Each wall is flat, endless, passes through zero and stands at right angles to its row. A trip goes straight from one point to another. Which walls does it cross, in order?

Walls:
(1): [-0.55  0.14 -0.01]
(2): [ 0.39 -0.55 -0.28]
(3): [-0.20  0.25  0.09]
Trips:
[-0.41 -0.18  0.24] to [ 0.24  0.61 -0.10] -> 1
[-0.23 -0.39  0.22] to [ 0.02 -0.18  0.04] -> 1
[-0.57 -0.31  0.44] to [-0.10  0.25 -0.22] -> none
[-0.70  0.36  0.14] to [-0.11 -0.01  0.31] -> none
[-0.42 -0.70 -0.82] to [-0.34  0.41 -0.44] -> 3, 2
[-0.34 -1.23 -0.04] to [-0.04  0.53 -0.18] -> 3, 2

Walls:
(1): [-0.19 -0.45 -0.33 -0.49  0.45  0.01  0.57 -0.24]
(2): [-0.10 -0.25 -0.05  0.10 -0.22 -0.27  0.51 -0.18]
(3): [ 0.27  0.40  0.07 -0.29 -0.30  0.23  0.05 -0.33]
(4): [ 0.03  0.12  0.55 -0.69 -0.43  0.09  0.11  0.11]
Trips:
[ 0.15  0.03  0.36  0.09 -0.33  0.26 -0.07 -0.10] to [-1.01 -0.21 -0.18 -0.42 -0.32 -0.84  0.53 -0.55] -> 2, 1, 3
[ 0.82 -0.19 -0.33 -0.77 -0.52  0.35  0.54  1.04] to [ 0.43 -0.13  0.45 -0.05  0.16 -0.24  0.02  0.18] -> 2, 1, 3
[-0.16 -0.07  0.45 -0.29  0.54 -0.47  0.68  0.47] to [-0.29 -0.17 -0.04 -0.34  0.17  0.52 -0.58  0.42] -> 2, 1
[-0.62 -0.05 -0.21  0.45 -0.58 -0.36  0.20  0.38] to [-0.12  0.12  0.14  0.45 -0.17 -0.30  0.04 -0.07] -> none
[-0.16  0.16 -0.34  0.23 -0.17 -0.30 -0.48 -0.01] to [ 0.15  0.09 -0.22  0.42  0.64  0.15 -0.04 -0.01] -> 1
[ 0.22 -0.29  0.08 -0.72  0.11  0.42 -1.14  0.32] to [ 0.37  0.27  0.13 -0.62 -0.10  0.11  0.00 -0.17] -> 1
[-0.10  0.14  0.02 -0.19 -0.14  0.60  0.10  0.07] to [ 0.22  0.14 -0.36 -0.39  0.43 -0.23  0.74  0.13] -> 2, 4
[ 0.39 -0.10  0.10 -0.06 -0.08 -0.78 -0.80 -0.24] to [ 0.50  0.25  0.11 -0.15 -0.07  0.01 -0.40  0.34] -> 3, 4

Walls:
(1): [ 0.41  0.10  0.16 -0.12  0.54 -0.62  0.97 -0.35 -0.49  0.59 -0.12 -0.30]
(2): [-0.20  0.20  0.38  0.23  0.47 -0.10 -0.13 -0.04 -0.03 -0.42  0.72  0.04]
(3): [-0.48 -0.04 -0.45  0.13 -0.43  0.07 -0.56  0.28 -0.54  0.12  0.06  0.44]
(4): [-0.11 -0.07 -0.36  0.09  0.11 -0.51  0.75 -0.35  0.20 -0.18  0.64 -0.30]
(5): [ 0.20  0.53  0.14 -0.04 -0.37  0.03 -0.53 -0.19  0.30 -0.11 -0.47 -0.71]
(6): [ 0.21 -0.03 -0.18  0.38 -0.15  0.18  0.44  0.28  0.24 -0.13 -0.08  0.08]
(7): [ 0.55  0.36  0.09 -0.84  0.44  0.55 -0.43 -0.39  0.05  0.43 -0.23 -0.09]
(8): [ 0.57 -0.34 -0.20 -0.33  0.63 -0.02 -0.18  0.79 -0.16  0.07 -0.46 -0.50]
Trips:
[-0.44 -0.13 -0.32 -0.02  0.01 -0.49  0.35  0.18  0.03 -0.17 -0.37 -0.64] to [ 0.44 -0.31  0.01  0.18  0.24 -0.58  0.66  0.59 -0.44  0.17 -0.16  0.46] -> 5
[ 0.25 -0.11  0.10 -0.65  0.17 -0.35 -0.19  0.22 -0.45  0.61  0.02 -0.09] to [-0.28 -0.44 -0.46 -0.22  0.16  0.39 -0.23  0.12 -0.41  0.11  0.19  0.12] -> 1
[-0.38  0.53 -0.44  0.14  0.12  0.23 -0.08  0.09 -0.24 -0.24  0.69 -0.41] to [-0.06 -0.39 -0.22  0.16  0.18 -0.48 -0.69  0.27 -0.07 -0.31  0.32  0.40] -> 5, 8, 4
[ 0.23 -0.21  0.70  0.18  0.43  0.03 -0.78 -0.64  0.13  0.33 -0.24  0.36] to [ 0.07  0.03 -0.48 -0.11 -0.58  0.00  0.62  0.09  0.49 -0.08 -0.20  0.06] -> 2, 6, 4, 7
[ 0.06  0.16 -0.73 -0.11  0.23  0.14  0.05  0.65 -0.65  0.76  0.32 -0.81] to [-0.23  0.27  0.64  0.89 -0.02 -0.34  0.20 -0.46 -0.43 -0.28  0.07 -0.21] -> 7, 2, 5, 8, 3
[ 0.00 -0.17  0.73 -0.59  0.22  0.02  0.67 -0.11 -0.59 -0.12 -0.04  0.05] to [-0.15 -0.20  1.14 -0.92  0.33  0.00 -0.18  0.37  0.35 -0.43  0.23 -0.22] -> 4, 5, 1

Walls:
(1): [-0.33 -0.05 -0.41  0.38 -0.64 -0.33 -0.22  0.42 -0.18  0.83 -0.12 -0.31
 -0.26 -0.42 -0.10  0.39  0.04 -0.22  0.23 -0.58]
(2): [-0.48  0.47  0.31 -0.05 -0.24 -0.06 -0.41 -0.29  0.35 -0.02 -0.10 -0.04
  0.98 -0.13 -0.51 -0.46 -0.13 -0.10 -0.29 -0.81]
(3): [-0.28  0.29 -0.21 -0.01  0.47  0.65  0.24 -0.31  0.42  0.42  0.84  0.20
 -0.12  0.26 -0.88  0.47  0.36 -0.17  0.08  0.52]
(4): [ 0.40  0.50  0.18  0.20  0.10 -0.35  0.16  0.33  0.11 -0.09 -0.15 -0.01
 -0.32 -0.22  0.64 -0.30  0.07 -0.25  0.01  0.34]
(5): [-0.42 -0.89  0.20 -0.14  0.29 -0.07  0.64 -0.01  0.36 -0.67 -0.68  0.07
  0.24  0.29 -0.21  0.17 -0.23 -0.43 -0.12  0.26]
Trips:
[ 0.15  0.55 -0.62  0.40 -0.06 -0.89  0.05 -0.77 -0.41  0.63  0.25  0.01
 -0.22  0.18  0.15 -0.25 -0.76 -0.42  0.39 -0.05] to [-0.32 -0.71 -0.45 -0.09 -0.59 -0.31 -0.11  0.17  0.25  0.14 -0.19  0.29
  0.41  0.29  0.16  0.78  0.11 -0.64 -0.65  0.54] -> 5, 4, 3
[ 0.17 -0.09  0.27  0.67 -0.26  0.14  0.54  0.19 -0.03  0.23 -0.84 -0.08
  0.49 -0.69 -0.10 -0.28  0.13 -0.05 -0.34 -0.13] to [-0.70 -0.53  0.18 -0.12 -0.28  0.96 -0.08 -1.06  0.33 -0.56 -0.15  0.06
 -0.58 -0.56  0.04  0.21 -0.12 -0.11 -0.07  0.46] -> 4, 1, 3, 2
[-0.05 -0.25  0.67 -0.06  0.17 -0.16 -0.56  0.50 -0.12  0.52 -0.56  0.21
 -0.12 -0.44  0.26 -0.34 -0.23  0.38  0.02  0.47] to [-0.61  0.10 -0.13  0.22  0.42  0.06  0.23 -0.27  0.34 -0.40 -0.18 -0.06
  0.00  0.06  0.05 -0.01  0.14 -0.02 -0.45  0.29] -> 5, 1, 2, 3
[-0.12 -0.62 -0.01 -0.61  0.13  0.21  0.01  0.12 -0.18 -0.15 -0.15 -0.69
 -0.23  0.73  0.11 -0.03 -0.18  0.25  0.23 -0.16] to [ 0.48  0.12 -0.42 -0.71  0.27  0.20 -0.36 -0.18  0.56 -0.10 -0.29 -0.19
 -0.69 -0.45  0.10 -0.48  0.10 -0.17  0.53 -0.11] -> 4, 5
[-0.55  0.16  0.10 -0.26  0.39  0.22 -0.31 -0.38 -0.13 -0.04  0.05  0.15
  0.14 -0.14  0.21  0.20  0.47 -0.60 -0.02  0.80] to [-0.35  0.05  0.26 -0.19  0.02 -0.28 -0.44  0.14  0.12 -0.32  0.39 -0.33
  0.15 -0.16  0.10 -0.24 -0.23 -0.22  0.04  0.26] -> 2, 3
[ 0.06  0.19  0.07  0.05  0.20  0.09 -0.05 -0.04  0.75  0.18  0.71  0.13
  0.36  0.39  0.89 -0.23  0.56  0.37 -0.96  0.15] to [-0.30 -0.19 -0.74  0.33  0.15  0.21 -0.40 -0.38  0.11  0.34  0.17  0.07
 -0.15  0.01  0.16 -0.02  0.47  0.36  0.13 -0.18] -> 4, 2, 1

Walls:
(1): [-0.55 -0.09 -0.12 -0.60  0.09  0.24  0.11  0.13  0.16  0.19  0.47  0.19
 -0.29  0.00  0.26 -0.26  0.01 -0.06  0.19 -0.29 -0.23  0.16 -0.20  0.21
 -0.69  0.58 -0.39  0.63  0.91 -0.36 -0.72  0.01 -0.48 -0.18 -0.25 -0.64
 -0.03  0.51  0.77 -0.45  0.31 -0.64 -0.63  0.28 -0.06  0.19 -0.50  0.39]
(2): [ 0.20 -0.04  0.25 -0.17  0.02 -0.29 -0.24 -0.17 -0.37  0.59 -0.05  0.71
  0.05 -0.15 -0.47 -0.08  0.00 -0.23  0.33  0.02  0.24 -0.32 -0.28  0.07
  0.06 -0.85  0.15 -0.28 -0.23 -0.27  0.29 -0.39 -0.07  0.13 -0.28 -0.11
  0.00  0.43 -0.13 -0.35 -0.22  0.40 -0.20  0.08  0.06 -0.40 -0.04 -0.26]
(3): [ 0.27 -0.10  0.49 -0.26  0.37  0.50 -0.39  0.20  0.34  0.10  1.03  0.03
  0.83  0.01  0.58 -0.51 -0.10  0.15  0.51  0.35 -0.04  0.25  0.87  0.15
 -0.02  0.03  0.54 -0.25 -0.24 -0.16  0.01 -0.05  0.00  0.38 -0.03  0.24
 -0.32 -0.43  1.06  0.16  0.22 -0.14 -0.05 -0.34  0.26 -0.14  0.59 -0.79]
(4): [-0.32 -0.34  0.88  0.31 -0.09  0.43 -0.46  0.02  0.57 -0.89 -0.80  0.83
  0.25  0.45  0.02 -0.23 -0.24 -0.37  0.57  0.15  0.46 -0.43 -0.61 -0.74
  0.21  0.36 -0.10  0.04 -0.53  0.19  0.71  0.24 -0.52 -0.19  0.19 -0.47
 -0.09  0.49 -0.37 -0.38 -0.01 -0.53  0.03  0.13 -0.28 -0.33  0.43  0.16]
(5): [-0.07  0.15  0.47  0.48  0.04 -0.32 -0.39 -0.27  0.25 -0.40  0.23  0.17
  0.06 -0.46  0.00 -0.45  0.37 -0.05  0.49  0.44 -0.24  0.41  0.15  0.45
  0.07  0.21  0.60 -0.17 -0.06  0.42 -0.11  0.29 -0.01  0.27 -0.40  0.01
 -0.61 -0.35  0.26 -0.05 -0.64  0.04 -0.57 -0.29 -0.39  0.02  0.39 -0.34]
(6): [-0.85  0.43  0.28  0.24 -1.05  0.34  0.41  0.21  0.02  0.83  0.69 -0.22
 -0.21 -0.54 -0.09 -0.28  0.54  0.48  0.02  0.55  0.13 -0.38  0.67  0.40
  0.54  0.34 -0.40 -0.18 -0.21 -0.15  0.18  0.01  0.28 -0.48 -0.13 -0.13
  0.25 -0.60  0.10 -0.42 -0.13 -0.11  0.24 -0.05 -0.51 -0.19  0.02  0.05]
(7): [-0.54  0.13 -0.25  0.17 -0.08  0.25  0.52  0.54 -0.29 -0.40 -0.38  0.46
 -0.02  0.36 -0.34 -0.36  0.31 -0.56  0.08 -0.15  0.25 -0.17  0.20  0.14
  1.06  0.87  0.14 -0.08  0.35  0.04  0.16  0.21 -0.19 -0.13  0.04 -0.18
 -0.09 -0.03  0.20 -0.29  0.03 -0.27 -0.22 -0.72 -0.56 -0.04 -0.34  0.34]
(8): [ 0.33 -0.29  0.57 -0.49 -0.12  0.17  0.41  0.44 -0.30  0.16 -0.15 -0.05
  0.31 -0.05  0.37 -0.31  0.22 -0.22  0.12  0.16 -0.28  0.04  0.69  0.11
  0.23 -0.47  0.49 -0.65 -0.32  0.31 -0.34  0.23 -0.84 -0.25 -0.19  0.18
  0.10  0.33 -0.05 -0.05  0.39  0.41  0.10 -0.78 -0.42 -0.22 -0.23  0.39]
Trips:
[ 0.08  0.18  0.19 -0.36 -0.37 -0.02 -0.55 -0.32 -0.56 -0.78  0.30  0.19
 -0.13  0.08  0.39  0.31  0.02 -0.07  0.29  0.34 -0.40  0.25  0.28 -0.21
  0.31 -0.21  0.12  0.00 -0.07 -0.31 -0.42  0.17 -0.12 -0.09  0.08 -0.19
  0.67  0.23  0.08  0.31  0.39 -0.26 -0.15 -0.26 -0.46  0.25 -0.22 -0.23] to [ 0.22  0.27 -0.15 -0.51  0.02 -0.16 -0.01 -0.69  0.05 -0.05  0.03 -0.41
  0.28  0.43 -0.32  0.19  0.02  0.33  0.28  0.28 -0.28 -0.08  0.00 -0.01
 -0.01 -0.51 -0.44  0.38 -0.26 -0.57 -0.33 -0.08 -0.20 -0.22  0.66  0.36
 -0.42  0.05  0.00 -0.24  0.31 -0.55 -0.32 -0.24  0.24 -0.42 -0.39  0.04] -> 7, 5, 4, 2, 8
[-0.57 -0.33  0.45  0.85  0.31 -0.15  0.06  0.57 -0.23 -0.22  0.27  0.15
  0.75 -0.08 -0.75  0.41 -0.14  0.38  0.11  0.52 -0.25  0.48  0.61 -0.48
  0.09 -0.25  0.16 -0.63  0.30 -0.17 -0.01 -0.06 -0.44  0.05 -0.08  0.42
  0.07  0.26  0.05 -0.01 -0.62  0.09 -0.07  0.19 -0.22 -0.04  0.33 -0.35] to [ 0.11 -0.44  0.07  0.21  0.54 -0.49  0.01 -0.23 -0.12  0.18 -0.46  0.20
  0.10 -0.35  0.37  0.56 -0.10 -0.21 -0.10  0.42  0.21 -0.22  0.21  0.10
  0.71  0.13  0.63 -0.62  0.27  0.08 -0.03  0.05 -0.09  0.08 -0.28 -0.79
 -0.91 -0.52 -0.27 -0.41 -0.25 -0.05  0.30  0.40  0.56  0.58 -0.05 -0.02] -> 6, 8, 3
[-0.40  0.60  1.04  0.78  0.56 -0.34 -0.65 -0.41 -0.64  0.49  0.13  0.22
  0.49 -0.14  0.20 -0.73  0.11  0.07 -0.13 -0.44  0.19  0.23  0.28 -0.31
 -0.45  0.40 -0.61 -0.36  0.15 -0.04  0.44  0.27 -0.03 -0.34  0.26  0.45
 -0.51 -0.09 -0.15  0.08  0.64  0.05 -0.22  0.38  0.26 -0.02  0.31 -0.10] to [-0.19  0.03  0.43  0.13 -0.22 -0.30 -0.36  0.41  0.14 -0.25  0.37 -0.33
 -0.41  0.43  0.30 -0.51 -0.24  0.13  0.04 -0.07  0.13 -0.17  0.12  0.65
 -0.04 -0.10 -0.53  0.19 -0.41 -0.15 -0.58 -0.08  0.01  0.11  0.16 -0.01
  0.14 -0.12  0.32 -0.21 -0.63 -0.35 -0.49 -0.02 -0.38  0.06  0.12  0.14] -> 1, 2, 7
